Each row is a point. The points of each table are mixes of a few directions, plus a little noise. How many directions does each table use, and how many do they share? Where both have some left over, give the other angles between the two spaces (their principal angles), to ten degrees, smallest first.
(in the rows, 128 means zero)

First (4 x 3):
[[137 116 122]
 [ 75 196 165]
 [157  90 108]
 [143 109 118]]
Second (7 x 3):
[[177 127 153]
 [ 76 129 101]
 [ 82 129 105]
 [165 127 146]
 [138 127 133]
 [ 63 130  94]
 [194 126 162]]
Directions: first 1, second 1, shared 0; angles 70

First (7 x 6):
[[ 99 117 141 180 146 204]
 [ 52 149  81 141 150 103]
 [129 169  92 126 126  76]
 [175 129 151 109 103 127]
 [ 97 129 155 132  94 179]
 [185 102 131  98 145  86]
 [160 104 145 111 133 125]]
Second (9 x 6):
[[113 115 161 162 116  82]
 [144 139  92  91 141 176]
 [144 139  96  93 140 172]
 [131 131 120 121 129 138]
 [132 130 119 119 131 137]
 [111 115 167 168 112  77]
 [159 152  62  59 154 218]
 [105 111 179 182 107  58]
 [116 118 152 155 117  92]]
Directions: first 4, second 1, shared 0; angles 80

First (11 x 11):
[[130 157 109 164 121 134 157 139 168 150 100]
 [114 100 133 149 140 146 137 151 169 170 115]
 [162 137 170 133 118 160 124 109 153 133 147]
 [142  82 150 125 147  96 106 131 149 136  98]
 [127 147  88 137 105 139 137 125 122 104 128]
 [138 121  80 125 115 111 125  97 100  25 121]
 [124 132 146  90 119 118  96 145  87 173 149]
 [112 134 149 108 126 171 129 117  97 116 185]
 [106 168  82 100 117  84 122 142  61 128 127]
 [124 115 123 137 124 140 122 147 147 161 122]
 [129 116 179 136 176 113 154 108 152 113 119]]
Second (10 x 11):
[[153 132 121 180 153 130  98 134  96 136 123]
 [129 127 127 129 129 129 127 129 127 129 127]
 [154 131 120 181 154 132  96 134  95 135 125]
 [135 129 127 142 134 128 120 130 120 130 126]
 [120 127 131 109 120 127 139 127 140 124 130]
 [118 126 130 106 117 127 140 126 140 124 129]
 [140 130 125 152 140 130 114 131 113 132 125]
 [ 68 118 146   7  68 120 199 115 203 110 135]
 [167 133 118 206 165 132  82 137  80 140 123]
 [ 98 124 137  65  96 124 165 121 169 119 132]]
Directions: first 6, second 1, shared 0; angles 80

First (10 x 14):
[[ 57 103  76 146  48 155 109 138 182 100 106  75 184 197]
 [144 149 137 126 170  88 109 178 112 131 126 147 106 110]
 [ 90 150 141  69 165 124 176 209 106 114 115 185 109 104]
 [133 174 169 122 133 155 157 142  63 168 151 187 120 109]
 [130 125 127 159 125 130 102 122 119 148 130 117 130 139]
 [167 144 118 129  93 115 124  94 186  93 124  77 149 133]
 [ 89 112 110 166 136 150 114 157 161 149  90  74 129 147]
 [201 146 172 100 149 144 182  46 118 137 152 141 103  73]
 [152 112 132 130 107 143 134  58 122 130 150 129 133 126]
 [116  67  97 134 153  75  72 138 112 110 137 145 114 142]]
Second (11 x 14):
[[166 102 135  92  78 125 139 150 109 135 164 117 164 130]
 [ 73 169 115  66 166 126  66 122 131 116 105 105 135 196]
 [142 110 106 129 125 121 101  98  95 106  64 149  80  84]
 [129 132 146 188 143 137 135 104 150  95 101 142  92  66]
 [126 157 170  87 109 139 100 145 162  88 168  95 178 142]
 [182  84 131  85  66 124 122 135  89 109 133 121 144  96]
 [ 92 142 115  70 150 127  75 118 114 109 100 104 130 171]
 [113 110  73 136 153 112 149 125  88 193 102 152  98 166]
 [113 195 143 166 145 124 146 151 193 167 175 153 147 156]
 [110 110 129 238 174 139 209 122 151 165 137 146  98 106]
 [162  96 147 152  98 134 168 138 128 126 158 125 143  94]]
Directions: first 6, second 5, shared 0; angles 30, 60, 60, 60, 70

First (10 x 20):
[[112 135 117 123 128 133 129 133 125 118 129 118 131 140 116 134 131 137
  130 138]
 [199  98 177 152 129 106 125 105 142 175 124 175 114  72 181  98 116  87
  118  81]
 [164 113 152 140 128 117 126 117 135 152 126 151 121 100 155 113 122 107
  123 104]
 [157 116 148 138 128 119 127 119 134 147 126 147 122 105 150 116 123 111
  124 109]
 [ 57 158  79 104 127 150 131 151 114  81 132  81 142 184  75 158 140 169
  138 175]
 [159 115 149 138 128 119 127 118 134 149 126 148 122 103 151 115 123 110
  124 107]
 [152 118 145 136 128 121 127 120 133 144 127 144 123 109 146 118 124 114
  125 112]
 [  7 179  45  88 126 165 133 166 104  48 135  49 151 223  37 178 148 198
  144 208]
 [127 129 127 128 128 128 128 128 128 127 128 127 128 129 127 128 128 129
  128 129]
 [145 121 140 134 128 123 127 123 131 139 127 139 125 115 141 121 125 118
  126 117]]
Second (9 x 20):
[[177  83 153  86 139 133 148 153  71 171  92 116 173  91 180 115 115 107
   89 104]
 [130 131 117 129 127 129 126 123 132 124 125 118 117 123 123 122 126 123
  134 132]
 [121 120 151 120 128 120 125 159  84 160 133 153 184 151 147 133 110 102
   85 118]
 [109 153  77 131 125 137 120 105 162  90 130  80  78 125  87 117 135 133
  167 154]
 [127 129 125 129 135 147 154 105 175  77 123 122  84 119 113 155 175 215
  178 138]
 [ 81 178  69 156 113 116  85 116 151 114 157  99  97 159  67 105 100  70
  144 158]
 [181  88 155 104 139 134 152 129 112 147  98 126 137  82 172 123 137 142
  118 103]
 [107 150 164 177 116 105 102 123 145 145 171 205 142 167 127 133 117 105
  113 115]
 [122 121 139 118 130 135 141 139 118 121 124 134 144 138 132 145 140 157
  122 128]]
Directions: first 1, second 4, shared 1

First (8 x 32):
[[149 145 126 135 124  85 135 111 117 140  46 122 139  87 124 145 107 128
  106  73 129 154 129 122 140  71 128 131 140 188 162 130]
 [130  82 132 125 111 196 103 166 127  92 208 104 120 184 116  97 171 159
  168 171 134 112 115 124 127 182 134 131 146  46 103 136]
 [158 143 151  74 137 134 164 147  30 115  95 107 105  68 106 129 156 192
  136 118  84  98 156 103 156 154 114 112 115 127 142  84]
 [128 164 129 112 139  91 174 118  85 136  87 148 130 112 131 169 155 141
  127 103 109 112 146 101 145 117 114 117  93 172 125 115]
 [ 80 115 106 176 130 129  85 105 246 151 201 163 142 187 164 113  82  45
  118 178 169 145 105 170  79 130 140 136 126 105  99 164]
 [146 119 139 117 129 132  90 121 137 140 109 109 113  52 119  86  52 116
   95 134 128 153 131 163 113 119 137 126 159 128 169 111]
 [128 124 116 151 108 129 173 148  97  96 113 127 156 227 118 185 243 168
  179  80 134 114 115  70 167 110 123 139 119 144 101 162]
 [107 131 126 136 141 125  97 109 186 150 161 145 119 106 148 102  61  74
  101 169 137 139 127 168  95 137 133 123 126 116 127 125]]
Second (10 x 32):
[[150 113 178 131 125 113 117 135 135  98  82  30 137 194 111 163 155 186
  169 185 109  89 121  51 196 168 167 180 134  66 146 165]
 [140  76 119 107 194  91 114 117 136  83  79  60 179 155  61 194 186 109
  165  70  97  76 115  81 160  76 160 163 161 101 145 207]
 [142 105  92 109 128 181 124 131 142 122 119 126 110  61 100 119 133 120
  145  13 114 174  98 187 126  51 169 100 149 143 161 159]
 [141 140 143 134  88 163 127 139 133 136 125 111  98 122 146 106 110 167
  138 142 128 153 119 137 145 148 150 126 121 115 139 119]
 [105 151 133 141 139  85 134 119 115 140 156 176 144 155 152 129 118 105
   97 190 147 103 157 111  99 163  74 130 110 144  93  90]
 [127 117  97 117 143 140 130 123 130 129 136 156 129  89 114 125 129  97
  124  62 127 147 121 166 106  81 127 108 135 152 133 135]
 [132 151 164 144  98 124 127 134 125 134 130 109 116 167 154 118 114 167
  130 210 136 119 137  94 147 190 121 145 113 105 120 106]
 [132 169 145 142  58 178 135 144 130 163 157 154  73 107 182  71  80 170
  112 173 146 180 127 165 123 175 124 104 101 135 127  73]
 [118 107  87 111 165 125 129 119 129 121 133 163 147  86 100 138 141  75
  119  44 123 134 124 166  97  63 124 106 140 160 132 144]
 [ 97 156 122 140 144  78 138 115 112 148 167 198 148 149 157 121 114  89
   85 188 154 107 163 120  81 163  57 122 108 160  83  79]]
Directions: first 4, second 3, shared 0; angles 40, 60, 60
